Each row is a point. Each copy is the shape, with its points in the same order, stretched, turned, moved and blurred by noise. Say if it was mirrored as well.

Shape (5 x 2):
[[-0.03 -0.21]
 [ 0.12  0.20]
 [ 0.12 -0.43]
 [-0.12 -0.24]
 [ 0.94  0.23]]
Copy 1 (5 x 2):
[[-0.20 -0.22]
 [-0.07  0.19]
 [ 0.05 -0.48]
 [-0.23 -0.26]
 [ 0.74  0.41]]
Copy 1 is: only turned
Copy 2, 5 rows:
[[ 0.00  0.20]
 [ 0.29 -0.03]
 [ 0.03  0.46]
 [-0.15  0.20]
 [ 0.99  0.53]]
Copy 2 is: mirrored

Shape:
[[-0.21  0.44  0.21]
 [-0.04  0.06 -0.12]
 [ 0.07 -0.28  0.20]
 [-0.35  0.30  0.05]
 [ 0.18  0.39  0.26]
 [ 0.01 -0.20  0.27]
 [ 0.12 -0.45  0.17]
 [-0.15  0.13  0.19]
 [ 0.19  0.23 -1.46]]
Copy 1 (9 x 3):
[[ 0.29 -0.08  0.50]
 [-0.02 -0.20  0.07]
 [-0.38  0.06  0.18]
 [ 0.15 -0.28  0.45]
 [ 0.30  0.20  0.28]
 [-0.31  0.08  0.32]
 [-0.55  0.06  0.12]
 [-0.01 -0.06  0.40]
 [ 0.28 -0.86 -1.04]]
Copy 1 is: mirrored
Copy 2:
[[ 0.30  0.58  0.09]
 [ 0.24  0.13 -0.11]
 [-0.03 -0.04  0.23]
 [ 0.19  0.53 -0.11]
 [ 0.51  0.32  0.29]
 [-0.03  0.06  0.29]
 [-0.11 -0.21  0.24]
 [ 0.13  0.34  0.12]
 [ 0.89 -0.22 -1.29]]
Copy 2 is: only turned
Copy 3, 9 rows:
[[-0.16  0.35  0.40]
 [-0.18  0.01 -0.03]
 [ 0.13 -0.30  0.16]
 [-0.24  0.24  0.36]
 [ 0.12  0.35  0.19]
 [ 0.03 -0.24  0.24]
 [ 0.11 -0.47  0.04]
 [-0.06  0.05  0.28]
 [-1.04  0.23 -1.05]]
Copy 3 is: only turned

Shape (9 x 6):
[[-0.10 -0.23 -0.15 -0.69  0.13  0.59]
 [ 0.22  0.10 -0.15  0.22  0.93 -0.01]
 [ 0.69 -0.04  0.17  0.59 -0.10 -0.27]
 [-0.07  0.19 -0.29 -0.27  0.15  0.60]
 [-0.08 -0.13  0.70 -0.29  0.00 -0.21]
 [ 0.03 -0.21 -0.01 -0.42  0.25 -0.05]
 [-0.19 -0.50  0.62  0.03 -0.30  0.02]
 [ 0.32 -0.37 -0.39  0.06 -0.46 -0.28]
 [-0.57  0.60 -0.35  0.38 -0.03  0.07]]
Copy 1, 9 rows:
[[-0.19 -0.91 -0.19 -0.41  0.04 -0.06]
 [-0.17 -0.16 -0.23  0.60  0.44 -0.68]
 [ 0.76  0.20 -0.18  0.32  0.00 -0.42]
 [-0.36 -0.38 -0.24 -0.37 -0.10 -0.33]
 [ 0.28 -0.41  0.65  0.16  0.08  0.26]
 [ 0.04 -0.57 -0.06  0.02  0.33  0.09]
 [ 0.41 -0.56  0.29  0.28 -0.33  0.35]
 [ 0.49 -0.23 -0.67 -0.10  0.06  0.34]
 [-0.70  0.35 -0.14 -0.02 -0.31  0.09]]
Copy 1 is: mirrored
Copy 2, 9 rows:
[[-0.04  0.21  0.06 -0.65 -0.46  0.86]
 [-0.23  0.08  0.39  0.02  0.63  0.21]
 [ 0.32 -0.24  0.16  0.84  0.02 -0.28]
 [-0.07  0.31 -0.26 -0.26 -0.11  0.74]
 [-0.30  0.15  0.47  0.03 -0.80 -0.35]
 [-0.04  0.08  0.27 -0.41 -0.18  0.12]
 [-0.39 -0.44  0.30  0.21 -0.96 -0.09]
 [ 0.43 -0.40 -0.27  0.08 -0.10 -0.12]
 [-0.71  0.19 -0.81  0.14  0.12 -0.01]]
Copy 2 is: only turned

Shape:
[[-0.54 -0.24  0.94 -0.36  0.05 -0.15 -0.20 -0.25]
 [-0.10  0.22 -0.15  0.47 -0.19 -0.31  0.08 -0.04]
 [ 0.08 -0.17  0.44 -0.09  0.22  0.01 -0.05  0.22]
 [-0.27 -0.70 -0.45  0.24  0.77  0.33  0.41 -0.93]
 [-0.09 -0.31  0.42 -0.45 -0.11  0.46 -0.15 -0.18]
 [-0.05  0.21  0.45 -0.57  0.26 -0.24 -0.23 -0.03]
 [-0.51  0.13 -0.05  0.13  0.01 -0.40 -0.02 -0.06]
 [ 0.09  0.43  0.11  0.14 -0.13 -0.48 -0.37  0.14]
 [ 0.23 -0.49 -0.07  0.04  0.51  0.30  0.81 -0.54]
 [-0.32  0.24  0.02 -0.04 -0.12 -0.44  0.08  0.37]
 [ 0.32  0.02 -0.42  0.26 -0.41 -0.84  0.39 -0.08]
 [-0.07 -0.22 -0.02 -0.49  0.02  0.00  0.08 -0.12]
 [ 0.06 -1.00  0.09 -0.23  0.57  0.26  0.03 -0.47]
 [-0.58 -0.05 -0.01  0.23  0.10 -0.47 -0.06  0.24]]
Copy 1:
[[-0.07 -0.64  0.48 -0.32  1.07  0.27 -0.37  0.15]
 [-0.40 -0.02  0.20  0.08 -0.43 -0.54 -0.13 -0.02]
 [-0.09 -0.56 -0.25  0.01  0.33 -0.03  0.07  0.35]
 [ 0.06 -0.39 -0.30 -0.64 -0.19  0.21 -0.14 -1.34]
 [ 0.19 -0.21  0.16 -0.18  0.64  0.67  0.08  0.15]
 [ 0.17 -0.37 -0.07 -0.16  0.64 -0.11 -0.42  0.40]
 [-0.55 -0.02  0.08 -0.32 -0.10 -0.32 -0.38  0.04]
 [-0.33 -0.12  0.20  0.48  0.03 -0.59 -0.35  0.44]
 [ 0.47 -0.73 -0.29 -0.67 -0.31 -0.11  0.32 -0.73]
 [-0.48 -0.18 -0.04 -0.35 -0.17 -0.44 -0.18  0.51]
 [-0.12 -0.50  0.17 -0.13 -1.04 -0.79 -0.47  0.13]
 [ 0.33 -0.31 -0.20 -0.40  0.06  0.29 -0.27  0.16]
 [ 0.36 -0.88 -0.46 -0.41  0.49  0.66 -0.27 -0.62]
 [-0.85 -0.31 -0.01 -0.25 -0.13 -0.31 -0.34  0.11]]
Copy 1 is: only turned
Copy 2:
[[ 0.35 -0.34  0.58 -0.26  0.24 -0.05 -0.26 -0.66]
 [-0.25  0.05  0.34  0.21 -0.35  0.19 -0.24  0.46]
 [ 0.24 -0.10 -0.14  0.04  0.29 -0.09  0.06 -0.12]
 [-1.22  0.36  0.28  0.14  0.59  0.31  0.05 -0.43]
 [-0.06 -0.60  0.13 -0.25  0.38 -0.08  0.20 -0.37]
 [ 0.26 -0.27 -0.28 -0.35  0.18 -0.18 -0.32 -0.26]
 [-0.13  0.04  0.38 -0.04 -0.01  0.21 -0.56  0.22]
 [ 0.20 -0.21 -0.10  0.15 -0.42  0.15 -0.52  0.31]
 [-0.69  0.35  0.03  0.07  0.41 -0.12  0.61 -0.22]
 [ 0.04  0.07  0.27 -0.03  0.06 -0.02 -0.39  0.49]
 [-0.37  0.20  0.20  0.58 -0.42 -0.35 -0.29  0.56]
 [-0.30 -0.29  0.05 -0.15  0.39 -0.17 -0.05 -0.02]
 [-0.52 -0.08  0.06  0.32  0.82 -0.04  0.17 -0.59]
 [ 0.01  0.10  0.49  0.10  0.21  0.20 -0.55  0.38]]
Copy 2 is: only turned
Copy 3, 14 rows:
[[-0.47  0.27  0.26  0.67  0.19 -0.60 -0.70 -0.43]
 [ 0.18 -0.15 -0.01  0.51 -0.36  0.14  0.09  0.36]
 [-0.10  0.11  0.24  0.22  0.41  0.07 -0.31 -0.25]
 [-0.83 -0.50 -0.76  0.33  0.25 -0.51  0.73 -0.20]
 [-0.40 -0.24  0.05 -0.02  0.18 -0.24 -0.69 -0.37]
 [-0.14  0.47  0.24  0.06 -0.02 -0.35 -0.40 -0.37]
 [-0.27  0.12  0.02  0.56 -0.30 -0.25  0.01  0.30]
 [ 0.29  0.27  0.43  0.37 -0.39  0.04 -0.17  0.10]
 [-0.25 -0.28 -0.81  0.27  0.54 -0.21  0.35 -0.26]
 [ 0.07  0.26  0.08  0.34 -0.10  0.04 -0.28  0.42]
 [ 0.73 -0.26 -0.05  0.51 -0.16 -0.24  0.29  0.71]
 [-0.16 -0.05 -0.05 -0.04  0.10 -0.37 -0.29  0.06]
 [-0.63 -0.44 -0.07  0.17  0.73 -0.66  0.12 -0.49]
 [-0.30  0.14  0.19  0.56 -0.02 -0.11  0.01  0.48]]
Copy 3 is: mirrored
Copy 4 (14 x 8):
[[-0.21 -0.49  0.38 -0.21 -0.55  0.09  0.63  0.58]
 [-0.25  0.18  0.04  0.50  0.06  0.19 -0.29 -0.21]
 [ 0.10  0.21  0.17 -0.22 -0.04 -0.15  0.39  0.53]
 [ 0.35 -0.35 -0.44  0.58  0.62  0.06  1.45 -0.62]
 [ 0.09 -0.42 -0.08 -0.67 -0.11 -0.01  0.61  0.36]
 [-0.02  0.08  0.38 -0.48 -0.42 -0.23  0.48  0.16]
 [-0.53 -0.11  0.21  0.40 -0.18 -0.08  0.02 -0.22]
 [-0.23  0.34  0.53  0.05 -0.06  0.10 -0.32  0.04]
 [ 0.77  0.01 -0.63  0.31  0.32 -0.01  1.02 -0.22]
 [-0.50  0.10  0.13  0.19 -0.34 -0.29 -0.30  0.03]
 [ 0.26  0.05  0.07  0.76  0.09 -0.21 -0.61 -0.50]
 [ 0.12 -0.33 -0.07 -0.23 -0.10 -0.39  0.38 -0.10]
 [ 0.58 -0.48 -0.05 -0.19  0.46 -0.31  1.38  0.27]
 [-0.72 -0.05  0.32  0.48 -0.15 -0.27  0.03  0.10]]
Copy 4 is: only turned
